Every row gives one point. To make a cloud, some directions were put in groups of two or more. Within a group, all points are equally far from the middle, so they leave a hole (a ring in 2 directions, a hollow ball in 3). The other directions are filled evenly. Then the cloud was stretched, turned, moved and blurred a little. How many holes are there, and how many directions does each take, smallest first?
In the rows, 128 means zero.

Cloud:
[[ 87 190 168]
 [177 155 174]
 [ 72 166 183]
 [101 112 190]
 [ 56 145 130]
 [112 174 194]
 [111 106  94]
 [154  93 162]
 [174  96 135]
 [ 60 169 158]
 [ 71 112 122]
 [144  88 115]
 [110  87 122]
 [ 66 167 119]
 [179 110 159]
 [ 70 110 163]
 [193 151 111]
 [ 91 148 199]
 [ 99 198 128]]
Holes: 1 (3)

Cloud:
[[ 49 129  88 169]
 [ 66 175 171 108]
 [133 134 163  40]
 [132 147  67  61]
 [ 92  94 130 207]
 [133 131 203 135]
 [165 161 107 155]
 [119 161 138 180]
 [ 92 167 130 111]
 [ 98  50 122 162]
 [191 143 158 101]
 [107  98 132 172]
 [ 79  93  77 145]
 [159 119 164 184]
 [ 59 128 134 126]
 [126 196 134  59]
 [ 67 137 109 128]
 [ 85  96  75  96]
 [172 151 169 170]
 [ 83 136 154 156]
 [157  55 130 160]
 [ 73  77 116 214]
 [ 88 123 179 111]
 [151 148 152  76]
 [132 150  95 154]
 [ 55 164 188 115]
 [ 45 143 150 131]]
Holes: 0

Cloud, 52 rows:
[[178 188 167 171 108 160]
 [ 45 130 102 110 127 108]
 [210 109  56 124 115 176]
 [181 127 164 160  51 162]
 [111 138  93  55 157 136]
 [165  62  88 166  96 153]
 [ 75 145 148 156  61 126]
 [155 142  56  75 102 160]
 [ 95 189 127 126  85 158]
 [ 85 117  54 123  88 154]
 [124 110  78  86 192 127]
 [177 168 150 155 164  83]
 [116 184 197 152 162 121]
 [109 105 167 181 190 124]
 [168  73  88 126  97 208]
 [144  81  95 157  59 183]
 [198 134 110  83 128 186]
 [ 87 118 118 211 150 108]
 [121  81  92 149 182 165]
 [ 92  70 103 110 111 171]
 [177 178 175 127 110 118]
 [130  69 171 201 106 163]
 [189 166  88 173 103 188]
 [193 139 119  77 144 152]
 [178 191 114 176 107 164]
 [115  99  57 148  72 152]
 [102 143  78  95 159 191]
 [104 170 160 127 155 186]
 [113 118 109  78 163 195]
 [130  79 123 126  78 133]
 [146 101  29 129 119 127]
 [ 82  89 186 128 158 135]
 [ 70 115 197 181 157 125]
 [163 119 184  98 128 177]
 [ 71 124 157 184 140 180]
 [ 83 203 127 149 128 124]
 [112 128 202 104 137 121]
 [114 103 194 187 147  92]
 [170 104 163 213  76 130]
 [ 67  96  75 119 156 141]
 [ 85 129  68 100 123 189]
 [102 195 119 118 119 169]
 [119 135 193 108 106 191]
 [ 84 157 203 133 157 103]
 [106  99 101 170 191 125]
 [ 63  87 159 140  96 158]
 [ 57 163  82 107 140 111]
 [175 160 128 168 189 113]
 [169 126 171 200 169 124]
 [130  87 164 165  74 120]
 [106 132 137 233 120 134]
 [199 138 142 181  59 149]]
Holes: 1 (6)

Cloud (75 x 8):
[[104 186 128  99  34  79 125 167]
 [ 93 101  81 106 121 126 119 113]
 [ 69 171 100  83 122  89 147 178]
 [168  88  95 128 136 107 142 151]
 [115 183 142 140 114  43 106 102]
 [119 214 129 119 127 130 169  43]
 [ 82 156 106  47  82 148 124 120]
 [158 137 170 105 130 120  53 116]
 [161 164 182  63 137  87 129 160]
 [127 146 104 125 147 155 158  73]
 [121 136 108  26  97 111 114 154]
 [ 86 158 127 111  81 142 202 138]
 [197 136 148 101 148  58  94 112]
 [ 65 137 132 162 135  99 180 144]
 [ 85 173 132  40  65  99 139 102]
 [215 127 116 109  68 144 122  98]
 [205 104 141 124  65 172 130 106]
 [124 194 121 121 138 136 169  45]
 [210 101 158 111  70 159 143 115]
 [ 96 200 174  57  63 106 187  95]
 [121  85 171 138  65  79 106 123]
 [114 120  76  83  94  66 148 100]
 [ 97 206 156 169 111  56 228 116]
 [201 140 115 168 106  67 176 154]
 [159 162 166 179 114 115 142  70]
 [141 140 133  64  93 158 156 175]
 [165 109 104  68  83  87  64 162]
 [ 81 149 143  38 119  46 114 117]
 [135 143 170 141  90  60 155  59]
 [ 86 237 165 120 113  66 205 113]
 [148 122 146 107 178 173 124  68]
 [114 117 146  96  55 117  69  91]
 [ 95 191 101 102 100 164 147  79]
 [157 144 118  86  98  93 185 186]
 [ 94 130 144  49 158  70  88 126]
 [ 47 163 110  76  87 134 130 158]
 [151 152 160 157  90 195 140 172]
 [113 173 176  97  62  82 220  89]
 [105 168 197 176 105 117 171 101]
 [178 217 184 117 117  93 157 148]
 [ 97 132 118  87 119 132 143 201]
 [190 158 165 114 139 152  84  92]
 [ 79 185 177  87 139  99 169 128]
 [ 77 129 124 142 138 113 178 162]
 [167 147 153  45 152 105 105 101]
 [111 188 160 156 130 147 227  85]
 [ 92 149 191 126 101  94 187  91]
 [ 78 200 165  89 105  66 128  93]
 [119 117 137 114  57  66 133  75]
 [ 56 167 149  92  39 131 144 147]
 [167 153 187 163 103 123 144  57]
 [109 210 106  59  76 134 188 112]
 [ 99 124 102 116  60 102 131  86]
 [171 114 106  33 100  91  93 138]
 [ 87 203 172  67 122 110 154  90]
 [ 91 148 153 192 120  70 164 110]
 [174 108 139 121 181 114 124 104]
 [ 90  77 111 103  91 126 134 104]
 [ 90 233 175 101 104 103 162  85]
 [185 147 209 105 126 144 151 137]
 [146 154 216 139  81 126 148 118]
 [166 189 153 105 135  73 102 152]
 [ 50 194 132 142  91  86 109 173]
 [131  86 153  66 105  97 143 176]
 [102 206 152  80 151 147 157 108]
 [188  63 134  73 112 123 101 114]
 [ 86 140  94 104  58  77 111 107]
 [175 157 113 100 173  83 152  89]
 [185 129 118 167  90 132 133 122]
 [ 97  89 136  90  83 154 124  67]
 [117 166 155 118 156 155 181 151]
 [225 107 137 105  72 103 144 104]
 [218 142 115 140 151 115 163 105]
 [127 192 156  76  56  39 124  94]
 [148 135 192  60 122 117 104 170]]
Holes: 3 (2, 2, 2)
